Rows are points. The last column is the point's height on a tilted bowl or saddle (a function of degree 2), plus a little noise. Count its main directions that bend up, bend down and stay straight.

Points (11 x 3)
[[-42  12  20]
 [ 14  19   6]
 [ -8  62  35]
 [-47  -1  21]
 [ 15 -74  68]
 [  1  39  14]
 [-29  44  29]
 [-29  88  82]
 [ -6  35  13]
 [ 53 -13  33]
 [-15   6   6]]
Directions: 2 up, 0 down, 0 straight

Points (10 x 3)
[[-42 -29 -26]
 [-10 -33  -7]
 [ -1 -85 -72]
 [ 32   8 -17]
 [-59 -29 -49]
 [ 45   0 -27]
 [  9  -4  -1]
 [ 18  36 -28]
 [ 27 -61 -45]
 [ 51 -39 -47]]
Directions: 0 up, 2 down, 0 straight

Points (18 x 4)
[[ -6 -28   7 -29]
 [ 29 -45  60 -19]
 [  8  77  -6 -17]
 [ 23 -45  -2 -23]
 [-47 -63  54 -89]
 [ 42  18 -14 -15]
 [-45   9  -2 -13]
 [-73  18  26 -28]
 [-31  -6 -58   1]
 [ 26  -8 -15 -16]
 [-56   8  68 -69]
 [-21  -8  76 -61]
 [-15   7  46 -39]
 [-19 -46 -11 -37]
 [ 14 -37  -2 -24]
 [ 36   1  49 -15]
 [ -5 -56 -76 -40]
 [ 22 -35 -41 -25]]
Directions: 1 up, 2 down, 0 straight

Points (21 x 5)
[[  9 -71 -20  -4 -72]
 [-37 -14 -37 -49 -27]
 [-35  -8 -37 -35 -15]
 [  7   8 -11  23 -15]
 [ 14  37  -4  19 -13]
 [ 29  28  -3  -9 -13]
 [ 19  19 -20   2 -14]
 [-26 -28  -7 -39 -47]
 [ 14  32   2 -12 -11]
 [ 11 -14 -50   4 -28]
 [ -1 -29  46 -12   8]
 [ 95  36 -16  11 -55]
 [-13 -84  42 -24 -27]
 [ 29   1  30 -37 -20]
 [ 13  39  48   1   5]
 [  0   9 -44  -7  -3]
 [ 27  63  39  36 -10]
 [-53  -2  18 -23 -39]
 [ 58  33 -41  15 -36]
 [ 13 -27  -2  42 -21]
 [ 18 -65 -38 -29 -95]]
Directions: 1 up, 2 down, 1 straight

Points (39 x 7)
[[ 45  18  39  -7 -15  23   8]
 [-23  22 -42  83  10 -14 -53]
 [ -1 -15  56  29   9 -54 -37]
 [-44 -42  -4  28  14 -33 -39]
 [-40 -35 -27  10  95  26 -73]
 [ 40 -16  14  18 -19  18   7]
 [ 58  26 -20 -52 -32   6 -48]
 [ 59  -3  -4 -34 -44  19 -27]
 [-44 -14  46  34 -27 -14 -41]
 [ -4  53  29  52   0  73 -51]
 [-27 -16  -1   8  31  40 -14]
 [  1  26  22  63   3 -21 -21]
 [ 38 -47 -38  23 -21  16 -31]
 [-20  22  -4 -81  49 -52 -95]
 [ 40 -24  38 -54 -10  27 -16]
 [ 20  -1  -3 -43  -1  -4  -7]
 [  4 -39  34   2 -49 -10 -18]
 [-53   3  14   0  58  62 -69]
 [ 11 -36  22  18  -5   7   2]
 [-33 -24  23  13  49  -1 -27]
 [ 13 -42 -21  33  21  68 -34]
 [ -7 -17 -11  30 -31 -11 -14]
 [ -9 -13   6  32   2  -9   0]
 [-46 -26  -2   5 -60  82 -71]
 [-36 -43 -16 -16  44 -13 -33]
 [ 38  22   2  33 -53  46 -19]
 [-15 -38   6 -20 -25  -2 -12]
 [ 38 -18   6  38  21  32   0]
 [ 43  60  51 -34   7  14 -15]
 [ 40 -59   5  71  39 -23 -49]
 [-39  24 -11 -18  -7  22  -9]
 [-24  44  10  24  32  -5 -10]
 [-15  -9  -5  23 -44  68 -34]
 [-45  83 -27   5   3   1 -37]
 [  8 -53  34   5  -5  -9 -11]
 [-23  21 -43  17  16   2 -10]
 [-11  19  55 -12  41  17 -22]
 [ 40 -47  -4 -28  25  -3 -15]
 [ 11 -17  59  -9 -34 -37 -23]]
Directions: 0 up, 6 down, 0 straight

Points (61 x 9)
[[-24   8  20   2  -5 -49  11 -51  23]
 [-16  15  23   4   1  19   4  20  11]
 [ 17 -30   4  17 -10  10 -70 -17  52]
 [ 20 -11  -8  40   4  10   2 -18  32]
 [ 44  24  30  -3   4  55   3  13  26]
 [ 18 -19 -13  -3 -49  15  31 -25  28]
 [-22  27 -30  -8   2 -87  20   1  21]
 [ 23 -53   2  26  11 -21 -20  -5  49]
 [-24 -27 -30  -6 -41  14  54 -10  49]
 [-10   4  34 -21  31  20 -26   0  30]
 [ -5 -21 -54 -44 -66  37 -17 -30  58]
 [-63 -37  28  -8 -41  39 -63 -27  82]
 [ 14  10 -14  95  25  32 -18 -14  70]
 [  7 -53  11  12 -10 -11 -13 -18  43]
 [ 41 -47 -46   0  24   2 -41  12  60]
 [ 26  15  -6 -25  23 -30  13 -47  33]
 [ 49   4 -16  35 -59  15  34  -7  30]
 [-33   7  11  -3  -2 -44 -14   5  15]
 [-40  45  12  -2  19  22   8  20  14]
 [-26   3  35  14  36  40   9  -6  32]
 [ 20  43  18  19 -24 -37  10  16   8]
 [ -7   6  39  -4 -38  16   3 -33  31]
 [ -8   9  40  -1  15  22 -36  28  25]
 [ 10 -26 -21   5  29  19  26 -21  32]
 [ -8  30  45  -7  41   1  -5  47  16]
 [-34  17  14  -9  39 -13  34   0  18]
 [ -9  16  33  53 -38 -73  40  78  19]
 [-26 -16  37 -16 -15  39 -11  26  29]
 [-25  13   2  -9 -10 -23  57  31  24]
 [ 54  -2  30 -10 -15 -65  10  13  43]
 [  9  20  29 -34 -48  -6  12  14  25]
 [-12  39 -46   6  32   6  10  49   9]
 [ 32   5   9  -3 -35  39 -23   0  29]
 [-12   1   6  10 -23 -94 -44  12  38]
 [-62 -29  24 -16 -13   7  -2   0  46]
 [-17 -28  42  15  42  10  79  -8  62]
 [  1   4 -40  25   2   7  21  -9  27]
 [  0  -5  48  15 -11  14   0   4  23]
 [  4  43 -12 -11  20 -10 -22   1  18]
 [-15 -23  56 -30  -2   3  22  35  39]
 [-31 -25   6 -27 -31  -9 -50 -41  44]
 [ 28 -39  18  26  48 -35 -25  42  49]
 [ 31  14   0 -18  21 -16  -5 -16  29]
 [ 55 -10  39 -29 -22 -58  -1  30  59]
 [  9 -23  21 -23   2 -16   9  -2  29]
 [-36  14  44  57  11  43  -3  -1  45]
 [  3 -25   9 -22  51 -55 -56  -2  37]
 [ 24  12 -11 -26 -40 -18  26 -16  26]
 [-49  27 -18 -21  -1 -20  40 -14  31]
 [ 74  -7  10 -29   4  44  18 -32  48]
 [ -5 -43 -16  46 -75  -9  36 -37  71]
 [-10  26  -1  26 -22  23  12 -29  30]
 [  1  26 -59   2  36  -3 -53  36  17]
 [ -9 -29  25   0 -17 -49 -15  27  42]
 [ 53  16  24  44 -28  -9 -24 -29  40]
 [ -1   3  42 -36  32  -4  16  31  32]
 [ 26  18 -23 -17  15  36  -3   5  29]
 [ 39   7  12 -60 -36   6   7  -5  35]
 [-20 -17 -49  -5 -21 -12  37  11  41]
 [ 19  -3 -38  24 -51 -27  25 -10  42]
 [  4  30  -1   3  43  17   5   6  16]]
Directions: 5 up, 1 down, 2 straight

Points (78 x 9)
[[-23 -45 -52 -37  25  38  15  -2 -60]
 [  9  32 -23 -20  -5  53  17 -12  -7]
 [-25  -1 -88 -47 -14 -31   9  -8 -86]
 [-17 -10  14  -5  36  33 -48   8  -9]
 [  9  58 -27 -29  -3  10  21  -4 -11]
 [-82   6  64 -94  16  -3  78  48 -37]
 [-71 -61 -31 -20 -18 -47 -32 -23 -68]
 [ 78  23   2 -24 -36 -15  28   9 -60]
 [-27  21 -95  70 -11 -26  27 -16 -95]
 [ 27 -12 -47   4  -9 -25   2 -10 -43]
 [-22  31  60 -44  -6  66  66  -6  38]
 [  7 -16 -10 -36  33 -20  -3  28 -42]
 [ 27   7 -67 -17   6  11 -41   7 -31]
 [-60  -1  15  29   0   3   1   2  -2]
 [ 25   2   4  17   6 -45  26  26 -35]
 [ -9 -56 -51  62   5  -2   9   1 -47]
 [-48  -1   7  25  17 -22 -11 -21 -18]
 [  2  56   8 -44 -39  -4 -12 -16  10]
 [  0  50  26  42   3  29  22  -1  17]
 [ -7  10   0 -25  49 -51  39 -48 -44]
 [-30  -6   3   4 -15 -29 -41  22 -12]
 [-57  -1 -19  71  34  -9  70  -1  -9]
 [  1  14 -18 -34 -37 -43   8 -18 -32]
 [ 80  28 -19 -12  12   0 -52 -11 -52]
 [-20 -41  62  29   3  -2 -13  43 -19]
 [ -4   1  19  28 -69 -12  11 -77 -24]
 [ 38  27  33 -38 -15  18  23  46 -24]
 [ 44 -35 -16 -13  12 -43 -35  62 -50]
 [-26  27  16  -1  29  -6  11  17   5]
 [ -7  36 -13  33  76 -80  19 -48 -88]
 [  4 -17  31  16  -5  14 -46  20   3]
 [ 11  39   1  37 -13 -20  33 -23  -9]
 [ 54 -41  60  13  -1   5   0  43 -33]
 [-16  64 -10 -42  11  63  -6   1   6]
 [-27  30 -30  12  13 -45  57   6 -29]
 [ 22 -21  11  30  29 -18 -29  56 -35]
 [ 20  48 -37  35  -2 -16 -36 -32 -46]
 [  1  53   6  17  39 -14 -29 -74 -35]
 [ 22  16  24 -25  -9 -42  -7 -58 -27]
 [-43  24 -41  24 -14 -34 -33   1 -39]
 [-54 -32  -4  86  -6  11 -11 -16 -41]
 [-50 -18  -7  43 -56  45  60 -14 -18]
 [-39 -22  45  16  47  14  71   2  20]
 [-12  -2 -52  -2  56 -25  -9  -9 -70]
 [  8  -3 -15   2  27  62 -14 -29 -21]
 [-54  -3  40  20 -40 -53 -14  57 -50]
 [-13  14  41  36  31 -28   2  46 -20]
 [-59 -58   3 -11  37  -2   3  -2 -49]
 [-35  -1  20   6  26  -6  -2   8  -3]
 [ 21  44  -1  35 -10  22  21  10  -5]
 [  6   8  -5   3  19 -24  -1  15 -22]
 [-19 -33 -60  27  29  52 -14   2 -47]
 [  7 -17  12   5  -7  -5  71  31 -14]
 [ 29   9  24 -62  18 -47  43 -28 -49]
 [  4 -28   7   1  -3  31 -23 -17   1]
 [ 45  48  -2   0   8   5 -49 -44 -28]
 [  5  -6  20  18   4  20  73 -10  12]
 [  5   7  21  44   4  -4  20  -7   0]
 [ 36  12  59 -41 -51  36 -39 -24  13]
 [-81 -19  72  -6   5  46  36 -28  14]
 [ 64  35   4  23  21  23 -68   2 -44]
 [-70  44 -12  23 -19 -13   4  48 -29]
 [ 20  63   2   0  -7 -12 -17  -4 -12]
 [-77  13  30 -19   9  68 -33  -3   4]
 [ 10 -19  40  17  13  -1  -7   7  -7]
 [  8  51  26   8   3  -7 -25  17  -5]
 [ 26 -52  24  -6 -25 -67 -62  22 -31]
 [ 19 -51 -17 -55 -73  -9   1  41 -36]
 [ 58 -34 -34  33  15  31 -45  15 -27]
 [-29  65  27   7 -22  11 -11  17  17]
 [ 19  22   4  27 -41 -29 -11 -54 -27]
 [-44 -91 -47 -14 -12  -1  23 -11 -75]
 [  3 -61 -35  79   8  44  -4 -12 -46]
 [-71 -28   6  -3 -15  27  -2 -29 -10]
 [-34  69 -29  47  -6 -66   0 -43 -67]
 [ 39   2 -45  34  37 -31  44  75 -76]
 [ 38  12  35  22   6  16   7  15  -9]
 [-19  62  22  30  63  -5 -35 -48 -29]]
Directions: 1 up, 6 down, 1 straight
